Rows are points. Two turns around zero, p and q, are shown by what they do to some points. Write where each new point lands after one turn and then the other. Backwards means that the second turn is done in reverse. Each puzzle has new turns, and all numbers are rounded.

Turn p:
[-2.73  0.25] -> [-2.74  0.06]
[0.46 1.67] -> [0.34 1.70]
[ 1.32 -1.01] -> [ 1.39 -0.91]
[ 0.95 -0.92] -> [ 1.01 -0.85]
Turn q:
[0.20 1.34] -> [1.07 0.83]
[-0.96  1.21] -> [0.14 1.54]
[ 0.75 -2.54] -> [-1.21 -2.36]
Where do these land?
p, then q: [-1.14  1.33] -> [-0.03  1.75]
q, then p backwards: [ 0.78 -2.22] -> [-1.11 -2.07]
p, then q: [0.14 2.16] -> [1.48 1.58]
q, then p: [ 0.23 -1.28] -> [-0.64 -1.13]

Turn p:
[-1.47 -0.11 -1.45] -> [-0.43  0.96  1.78]
[-0.17 -1.03  2.22] -> [-1.07  0.52 -2.14]
[ 0.77 -1.50  1.22] -> [ 0.33  0.81 -1.89]
[-0.02 -0.07 -2.06] -> [1.07 0.51 1.69]
[ 1.75  0.24 -1.53] -> [ 2.19 -0.54  0.61]
[-0.85  2.47  1.60] -> [-2.07 -2.25 -0.05]
Turn q:
[-1.10 -0.57 -1.03] -> [0.90 0.98 0.91]
[-0.92  1.80  2.43] -> [ 1.11 -2.85 -0.80]
[-0.41 -1.60 -0.47] -> [-0.29  0.74  1.52]
[ 2.43  0.37 -0.92] -> [-1.72  1.12 -1.63]
Where do these land?
q, then p: [ 0.89 -0.56  0.05] -> [-0.92  0.21  0.47]
q, then p: [ 0.82 -0.60 -2.57] -> [-0.85 -2.25  1.36]
q, then p backwards: [-0.35  1.43  3.55] -> [1.86 3.14 1.21]
p, then q: [-0.32  1.20  0.37] -> [ 0.08 -0.14  1.29]
p, then q: [-0.19 -1.67 -2.11] -> [-0.44 -1.43 -2.25]
p, then q: [-0.85  0.20  0.72] -> [0.99 0.02 0.55]

Turn p:
[-0.46  2.62 -0.94  0.35  2.09  0.60] -> [-1.46  2.24  1.47  0.38  1.82  0.04]
[ 0.50 -0.83  0.20 -2.31 -0.70  1.30] -> [ 1.15 -2.00  0.49  0.04  0.70  1.56]
[ 2.81  1.28 -0.21 -2.22  0.67  0.85] -> [ 1.02 -0.66  3.28  1.50  0.51  0.97]
[-1.90 -0.32  1.27  2.10 -1.53 -1.07] -> [-0.17  0.26 -2.14 -1.91 -0.61 -2.13]
[-1.90 -0.90  2.13  1.87 -1.81  0.20] -> [ 1.19  0.05 -2.48 -2.41 -0.13 -1.54]
[ 0.86 -1.72  1.17 -1.68  0.75 -0.41] -> [ 0.79 -0.91  0.70 -0.59 -1.62  1.92]
[ 1.51 -1.42 -0.97 -0.55  1.21  1.20] -> [ 0.91  0.23  0.11  1.81 -0.30  2.05]
[-2.18  0.61 -0.80  1.13 -1.07 -1.59] -> [-2.16 -0.15 -1.49 -0.71  0.15 -1.81]
[ 0.77  0.68 -1.85  1.32  0.39 -1.08] -> [-1.26  0.94  0.07  1.90 -0.52 -1.08]
Turn q:
[-0.74  0.77  1.53 -0.93  0.71 -2.00] -> [ 0.63 -0.02  0.97 -2.51  0.79  0.78]
[ 0.61 -0.32 -2.43  0.78  1.52 -0.06] -> [-1.54 -0.70  1.17  1.07  0.12 -1.98]
[ 1.54  0.50  2.58  1.25 -2.83 -2.25] -> [ 3.25 -2.58 -0.16 -0.19  0.13  2.57]
[-0.93 -0.81 -0.77  1.06  1.48  2.33] -> [-0.72  1.48 -1.15  1.14  0.63 -2.27]
[ 1.26  1.25 -1.46  0.92  0.30  1.56] -> [ 0.25  0.59  1.08  2.21 -0.94 -1.15]
[-2.41 -0.59  0.43 -2.19 -1.84 -0.17] -> [-1.46  1.15 -1.35 -1.13  0.41  2.79]
[ 0.66 -0.80  0.13 -0.90  0.65  0.60] -> [-0.41  0.08 -0.57 -0.59 -1.14 -0.73]
Where do these land?
q, then p: [-0.70 -1.76 -1.06 -0.71  0.20 -1.58] -> [-1.10 -0.47 -1.35 -1.03  0.30  1.83]
p, then q backwards: [-1.03  1.08 -2.59  0.30 -0.75  1.64] -> [-2.14 -1.03 -1.18  2.26 -0.32  0.21]
p, then q backwards: [-2.25 -0.87  1.07  0.90 -1.86  1.53] -> [-0.98 -2.19  2.64  0.77  0.45 -0.24]
q, then p: [ 1.52  2.22  0.93 -2.63  0.90 -0.19] -> [ 1.80 -2.43  1.69 -1.40  0.73 -1.17]
p, then q: [ 0.02 -1.29  1.26  2.00  0.92  1.00] -> [ 0.11  0.22  1.95  1.43 -1.70  0.54]
p, then q: [ 0.44  1.36 -0.76  1.88  1.30 -1.06] -> [1.22 0.53 1.60 0.03 1.72 1.29]
q, then p: [ 2.00 -0.74  1.15 -1.74 -0.72 -1.33] -> [ 1.41 -2.78 -0.78  0.43  0.25  0.78]
